Each row is a point. Two turns around zero, p and q, are shown by what they do to some points. Where does a point land after both, in the order given? Backwards means that the second turn is done in reverse. Each puzzle has new turns, and all numbers are rounded.
In the rows, 128 means zero.

Turn p:
[153 145 152] => [127 114  92]
[ 96 114 141] => [111 110 156]
[190 122 143] => [111 148  70]
[107 127  72] => [159 161 167]
[ 93 132 131] => [132 108 157]
Turn q:
[145 131  63] => [149 100  70]
[117 114 154] => [108 144 146]
[140 179 134] => [173 113 152]
[ 92  97 152] => [ 96 170 136]
[134 120 169] => [107 129 165]
[140 127  96] => [135 111  99]
Where do these land?
p, then q: [185 134 110] => [176 107  99]
q, then p: [135 140 142] => [113 120 118]
p, then q: [107 143 100] => [121 103 156]
q, then p backwards: [ 85  94 160] => [142  71 105]

Turn p:
[ 93 149 133 139 155 142] => [161 116 107  99 130 144]
[173  98 131 124 125 106] => [100 145 158 155 101 126]
[100 115  75 168 122  91] => [168 166  88 169 121 107]
[186 130 179 120 100 109] => [ 53 149 154 115 115 132]
[106 111  85 175 142 141] => [166 118  84 165 111 132]
[123 176 146  74 156 157] => [139  88 160  63 141 117]
[107 158 117 109 123 167] => [141  88 118 106 157 113]
[107 129 116 135 123 138] => [143 121 111 133 142 128]
[157  86 170 107 105 103] => [ 82 159 172 146 135 153]
Turn q:
[148 105 161 146 161 138] => [129 157 119 117 139 177]
[158 168 141  94 163 125] => [111 145 106 127  66 141]
[ 70 142 155 171 125 103] => [194 123 160  92 134 122]
[138 116 132 111 169 110] => [112 165 112 105 118 131]
[117  70 140 109  84 155] => [ 85  94 157 120 179 141]
[125 168 105 134 163 128] => [148 160 126 148  92 111]
[115 128 117 130 102 147] => [127 108 148 146 139 120]
[153 126  75 129  57 118] => [117  73  97 167 157  83]
Where do these land?
p, then q: [146 124 162 144 114 143] => [126 131 172 133 137 118]
p, then q: [128 163  76 162 108 154] => [128 143  91 127 167  73]
q, then p backwards: [110 129 182 145 146 125] => [104 129 163 119 172 123]
p, then q: [145 125  92 143 145  86] => [158  87  96 134 119 117]
q, then p: [158  99  69  92 172 142] => [176 156  69  89 140 107]
q, then p: [ 86 115 157 134  94 107] => [121 129 190 131 124 151]
q, then p backwards: [124 140 157  76 117 139] => [177 136 157 126 146 147]

Turn p:
[ 78 123 157 133 108 134 124 160  81] => [ 99 157 134 184 122 123 150  88 119]
[154 101  99 152 185 136  85 138 163] => [142  81  84  95 172 133 166 149 123]
[185 112 159 177 137 159 132 136 111] => [141 121  97 132 125 144 155 126 206]
[106 124 148 153 139 100 148 138 194] => [190 105 169 137 141 137 150 134 109]
[101 128  89 104  96 130 158  76 122] => [130 167 132 123 134 137  57 131 100]
[162 156 104 121 123 107 108 108 116] => [108 126 123 106 125  94 108 165 140]
[124 148  97 109 109 111 161 181 125] => [ 96  92 175 137 138 119 100 101 127]
[130 118 122 106  96 101 131 154  94] => [ 87 113 137 166 110 122 106 129 126]
[158 118 159 106 161 121 123 116 111] => [135 113  94 116  81 118 139 128 135]
[ 99 100 129 119  69 199 115 113 137] => [101 188 130 131 144 206 128 127 119]
[110 181 146 127 183 109 123  88 154] => [178 145 135  82 116  74 148 129 102]
Turn q:
[175 147 177  75 120  97 106  84 157] => [185 188 123 151 106 183 153 133 107]
[148 115 103 126 158 171 161 162 114] => [ 97 103 159 105 139 127 143  78 149]
[ 78 155 162 135 147 118 114 144 105] => [106 120 128 192 143 115 107 141 113]
[141  86  73 150 139 133 189  79 150] => [147 120 118  54 118 136  80  98 181]
[163  75  87 172 140 130 138 109 102] => [114  93 142  74 107 147 121 147 185]
[122 144 142 132 128 111 150 177 124] => [131  87 119 153 150 124 141 110 109]
[169 100 100 171 153 172 147 104 152] => [133 133 142  83 121 118 138 108 207]
[162 134 144 123 110  96  76 109 181] => [195 161 129 132 104 125 161 165 120]
[107 179 113 106 129 124 109 147 107] => [114 136 151 144 172 122 124 141  86]
[ 94 161 150 128  86 140 129 145  97] => [ 88 132  89 151 158 118 135 140  96]
[ 79 120 155 105 104 112 106 126 133] => [123 141 103 156 100 111 110 143  85]
[ 99 120 129 113 121 132 110 149 116] => [104 122 133 138 116 110 125 133  98]
Where do these land?
q, then p: [130 113 155 115 108 146 148 143 115] => [133 154 124 133 149 134  94 117 118]
p, then q: [156 115 142 106 149 165  86 144 106] => [115 131 112  88 136 104  87  96 103]
p, then q backwards: [141 138 157 157 119 142 112 129 134] => [163 134 141 147 130 143 109 119 135]
p, then q: [112 125 148 114 120  92  77 113 136] => [104  74 110 132 157 136 137 128 111]
p, then q: [ 82 145  88 134 212 113 184 153 132] => [147 145 159 116  79 214  91 165 155]
q, then p: [ 95  86  67 165 119 131 150  90 133] => [ 86 102 137 117 115 140 143 175  60]
q, then p backwards: [163  95 132 147 126  97 139 100 150] => [171 111 158 133 144 138 151 103 149]
q, then p: [152 135 145 114 112 190 121 113 155] => [151 149 174  98 120  98  93 120 125]
q, then p: [128 182 130 107  83 153 153 120  78] => [123 146 102  96 156  93 124  63  99]
q, then p: [122 145 115 121 131  51 112 176 141] => [114  90  72 166 107 135 135 125 177]

Turn p:
[104 115 103 135 110 146 113 225 145 129 141 137] => [133 187 182 136 159 145 153 142 112  92  82 125]
[140 125 139 144 126 137 123 113 168 131 142 174] => [135 138 123  80 157 101 112 138 133 142 124 140]
[145 128 133 153 121 133 134 135 111  90 125 113] => [150 125 149 126 122 153 119 103 112 143 139 115]
[145 125 149 109 115 137 112 114 117 130 146 119] => [131 145  93 131 125 121 132 110 119 135 139 116]
[ 97 117  98 109 163  60 132 108 140 120  89 110] => [112  63 148 139  96 115 148 183 128 109 148 115]
[145 108 153 121 139 142 160 134 135 141 142 128] => [106 141 115 120 158 145 111 121 142 121 149 118]
[118 120 155 139 107 120 124 103 145 139 127 120] => [148 121 105 118 140 122 143 130 130 126 155 149]
[148 112 124 105 123 118 112 110 150 134 135 109] => [122 114 105 121 138 105 149 122 118 118 137 103]
[136 122 147  78 132 106 112 103 107 139  80 121] => [103 112 101 145  83 101 120 129 106  99 162 133]
[141 111 148 139 121 151 125 116 122 144 124 117] => [139 130 102 120 135 138 119 103 132 111 136 134]
[137 131  97 136 113 104 139 122 112 137 132 138] => [127 124 149 127 109 112 142 118 160 135 127 122]
[143 165 148 145 145 124 129 116 111 136 148 134] => [145 131 116 149 132 118  95 125 146 161 130 128]
[ 60 112  75 131 152 146 113 180 105 117 144 162] => [122 163 163 122  99 168 141 181 137 114  54 126]
[146 167 103 141 130 151 110 125 118 138 114 116] => [138 110 130 151 124 113 115  95 125 134  89 137]
[115 161 146 136 123 145 182 115 134  97 133 121] => [111 115 139 132 146 163 122 120 123 181 146 156]
Turn q:
[149 116 133 122 121 150 108 160 119  98 121 146] => [ 99 123 105 157 131 142 108 110 130 148 123 109]
[ 92 125 165 161 146 126 136 115 141 164 136 128] => [171 137 133 125 123 116 138 157  78 124 142 134]
[114 154 122 152 145 140 122 106 150 138 115 146] => [145 132 159 123 129 123 147 147 112 142 107 103]
[140 146 125 141 106 122 127 164 127 113 154 163] => [130 107 127 154  94 138  88 133 141 132 116 113]
[174 104 106 121  97 182 129 157  96 104 127 153] => [ 76 130 102 175  98 160 135 103 158 151 139 107]
[143 111 113  96 115 103  85 113 101 112 101  92] => [ 91 153 115 103 180 125 113 118 165 114 144 128]
[131 136 113 150 165 107 139 158 136 116 159 107] => [128 114 121 145 115  81 117 134 125 109  93 151]
[117  86 101 109 117 109 124 114 132 141 104 124] => [115 134 116 103 147 148 149 122 132  83 137 117]
[171 110 129 102 109 119 124 127 118 108  87 131] => [ 95 140 123 134 159 174 121 108 151 129 123 138]
[128 119 129  97 138 113 118 117 161 149 142  95] => [152 129  97  88 144 116 141 125 138 120 116 145]
[145 143 116 141 112 139 114 148 111 110 156 136] => [111 126 122 148 101 116 103 134 152 144 127 115]
[ 91 119 125  88 127 123 138 135 137 133 107  93] => [141 126 124  97 148 116 138  79 121 105 143 133]
[102 159 157 149 162 141 159  95 118 139 158 172] => [155  86 169 139 108 119 147 170  95 159 146 137]
[119 160 143 147 138 128 150 116 122 168 124 130] => [172 138 161 141 123 123 144 143 123 132 138 140]
[105 131 141 144 123 120 150  94 149 127 130 105] => [137 142 148  90 115 122 135 134 101 125 128 150]
Where do these land?
p, then q: [121  89 147 116 133 128 128 160 111 171  83 106] => [ 71 111 142 119 100 112  95 126 104 156 111 115]
q, then p: [129 162 101 110 148 161 108 114 127 134 104 112] => [112  88 116 150 157 121 120 144 146 126 161 135]
q, then p: [159 173 141 169  90 124 121 137 137 126 161 133] => [160 154 135 142 147  78 139 103 107 102 119 158]
q, then p: [116 102 129 113 123 122  97 118 124 185  91 145] => [110 109 131 149 158 159 105 108 119 156 106  85]
p, then q: [158 115 100  99 127 139  95 132  98 133 138 133] => [117 162 164  91 134 124 115 110 143 116 132 135]
p, then q: [139 143 182 125 147  98 121 130 147 114 123 137] => [134 117  98 154 130  94 101 158 153 120 132 126]
p, then q: [156 132 129 155 110  87 127 128  95 138 158 119] => [149 157 117 104 106 131 125 152 141 139  94 163]
p, then q: [113 124 146 120 115 121 151 122 159 121 156 107] => [143 103 122 149 111 103 160 127 124 121 127 143]
q, then p: [119 104 121 161 130 152 149 106 137 106 111 132] => [121 144 128 151 104 161 133 124 136 140 140 163]
p, then q backwards: [ 91 142 152 125 140 138 105 133 131 119 131 124] => [145 112 162 153 141 121 128 127 142 142 136 137]
p, then q: [128 135 121  98 123 136 168 119 117 126 142 148] => [166 121 138 104 117 118 137 122 114 121 143 105]
q, then p: [ 96  98  99 152 161 148 148 138 153 123 133 127] => [122 116 158 134  84 160 145 115 138 134 165 132]
p, then q: [139 146  98 120 117 109 147 128 128  69 132 143] => [172 145 116 123 133 138 127 125 121 126 180 153]

Turn p:
[136 183 153 122  83 150 116 100 111 175 106 156 160 124] => [136 102 134  73  93 124 176 155 101  98 127 108  92 106]
[145 141 121 157  75 162 135  91  91 135 141 133 146  93] => [148 110  89  94  98 108 140 101 119  87  89 103 108 123]
[103 103 122 123 146 145 102  97 158 113 182 114 129 155] => [105 140  87 151 107 151 111 115 105 165 151 103 163 126]
[140 120 147  87 102  89 199 182 140 112 110 150 122 152] => [122 105 180 133 186 124 144 111 162 176 111 153  92  91]
[ 86  73 107 172 147  98  87 107 144 126 134 118 125 145] => [111 112 106 136 101 140  88 126 158 132 162 136 200 149]
[166 159 141 166  79 194  84 120 118 132 109 128 137 140] => [162  92  84  98 129 116 117 148  89  77 151  91  88 121]
[134 156 147 131  92 168  87  99  95 124 119 168  98 103] => [135 138  87 108 126 112 171 140 137  68 144  85 108 114]
[180 122 145  88 133 102 150 183  97 149 136 151 139 138] => [171 149 154 118 164 135 140 146 135 150 101 171 111  75]
[135 147 195 119 147  99 187 177 113 124 122 126 135 114] => [125 130 149 124 170 100 155 167 145 173  80 166  95 139]
[133 128 143  76 136  96 158 148  98 103  95  97 143 132] => [ 95 147 175 108 181 117 121 131 120 135  93 151 129 115]
[115 111  95 138 149 110  88 117 188 111 144 108 128  93] => [139 128 143 176 109 139 111 121 124 132 138  90 187 165]
[115 119  79 161 185 130 113  91 156  99 133 141 132 141] => [102 120 110 193  97 148 113 114 112 105 152 149 164 148]
[103 133  80 157 157  98 111 102 152 129 158  87  84 143] => [114 143 117 147 110 193 101 105 141 130 146 125 157 189]
[ 70 119  80 140 154 144 111 149 138 126 143 115 126 125] => [107 153 134 160  83 133  75 129 149 131 143 115 132 142]
[159 107 167  84 134 136 190 156 121 162  89 128 116 121] => [149 149 169 100 166  80 157 113 123 161 133 172  94 119]
Turn q:
[146 118 193 149  84 100 113 130 137 134 134  91 174 126] => [157 158 107 126 137 101 180 138  91 170 127 170 158 141]
[107 161 180 160 150 187  90 149 127 130 130 129 151 153] => [120 100 115 172 125 166 192 112 165 165 108 139 136 142]
[171 115 129  93  98  79 130  73 149 141 137 119  53 110] => [158 130 151 115 172  78 105 158  67  79 110  83 144 115]
[108 141  92  96 140 178 179 117 127 114 141 146 155 153] => [ 86 141 132 139  93 170  96 176 165 115 129 128 115 144]
[138  78 112  92 169 123 136 122 116 133 149 162 102 130] => [115 150 138 145 120 155  79 105  96 111 122  85 118 108]
[ 73 135 153 171 149 150  91 147 123 109 106  79 165 179] => [ 89 121  95 133 162 160 188 111 167 168 123 182 117 106]
[ 97 145 145 137 147 166  99 190 134 110 144  80 147 127] => [127 122 119 158 117 147 162 107 183 147 127 173 161  86]
[138 112 131 107  47  66  95 105 129 184 117 130 106  95] => [179 126 139  84 167  62 109 149  84 171 144  88 152 125]
[148 136 136 148 115 138 111 136  73 132 107  91 133 120] => [148 155 113 141 160 103 150 104 164 133 150 132 125 147]
[145 146  86 128 162 127 175 151 150 143 143 160 129 170] => [ 90 118 194 135  95 155 108 132 121 108 145 140 100 139]
[133 156 103  98 167 100 129 113 129 105 146 162 136 127] => [143 137 156 109  99 151 110 131 129 108  92 119  85 116]
[ 90 139 105 167 122 157 176 150 102  85 144 164 126 136] => [105  98 112 133 112 158  76 115 165 116 123 173 123 175]
[136 116 129 110 139  87 156  92 140 167 111 133  97  74] => [149 116 117 132 117  74 103 144  80 108 141  90  98 107]
[138 109 119 179 100 146  85 116 135 125 121 101 145  98] => [111 132  98 100 131  81 162  97 145 141 120 125 164 140]
[154 114 107  85 132 116 155 128 149 108  89 173 101 121] => [143 118 134  97 111 159 102 139  98  77 159  92 121 127]
Where do these land?
p, then q: [150  61 113 150 159 127 132 136 116 146 161 135 117 199] => [112 124 161 109  75 114 113 106 144 158  91  60 134 156]
p, then q: [ 90  95 162 119  75 144 153 135  84 110 120 145 129 135] => [138 109 120  97 114 102 102 151 104 121 126 112 114  54]
p, then q: [137  87 122 150  73 131 150 153  54 126 112 105  99  81] => [148 130 145  64 129 145 166 154  97  73 110  95 104  77]
q, then p: [181  92 138  94 136 132 113 145 130 167 137 128 108 199] => [101 150  76 107 112 105 130 178  96 147  91 145  96 163]
q, then p: [114 152 104 126 115 160  82 116 169  94 126 137 126 105] => [119 113 185 129 141  88 112  98 104 148 131 110 143 114]
p, then q: [121 161 168 155 124 124 116 149 153 113 152 142 163  78] => [119 131 135 118 148 114 141 103 113 125 204 168 138 122]
p, then q: [119 139 139 119 166 134 140 103 192 116 122 113 147  84] => [117 142 124 146 169 119 134 127 111 166 146 179  97 165]
p, then q: [135 176 113 122 106 108 137 107 196  93 120 133 160 105] => [ 97 150  64 163 169 119 140 114 108 129 157 161 132 144]
p, then q: [137 139 131 106 153 116 117  95 132 131 110 179 139 109] => [140 129 102 134  98 128 104 137 121 119 136 175 123 164]
p, then q backwards: [122 119 145 113 105 140 131 148  43  77 108  94 113 122] => [112 105  73 132 123 109 117  63  98  91 135  87 100 136]
p, then q: [113 163 101 123 137 140 119 113 155 156 133 113 186 101] => [161 145 102 129 178 125 133 135 138 154 157 147 155 163]
p, then q: [114 164 142 162 137 130 117 111 169 147  89 119 135 116] => [118 152 137 143 165 162 107 123 105 143 138 167 155 138]
q, then p: [148 116 116 106 172 144 163 155 125 175 160 161  78 198] => [106 132  35 106 124  86 112 185 135 141 141 114 127 169]
p, then q backwards: [136 127 134 157  86 141 149 126  42  85 116 114 122 126] => [ 97 124  91 157 142 112 119  72 110  66 120 108  96 111]
p, then q backwards: [106 160 126 129 143  89 110  84 164 158 158 105 120 107] => [165 126 149 125 109 173 115 132 150 124 134 180 168 149]
q, then p: [125  98  94 119 163  89 120 171 124 155 123 126 107 182] => [115 180  78 120 105 102 175 154 127 136 124 108 141 153]
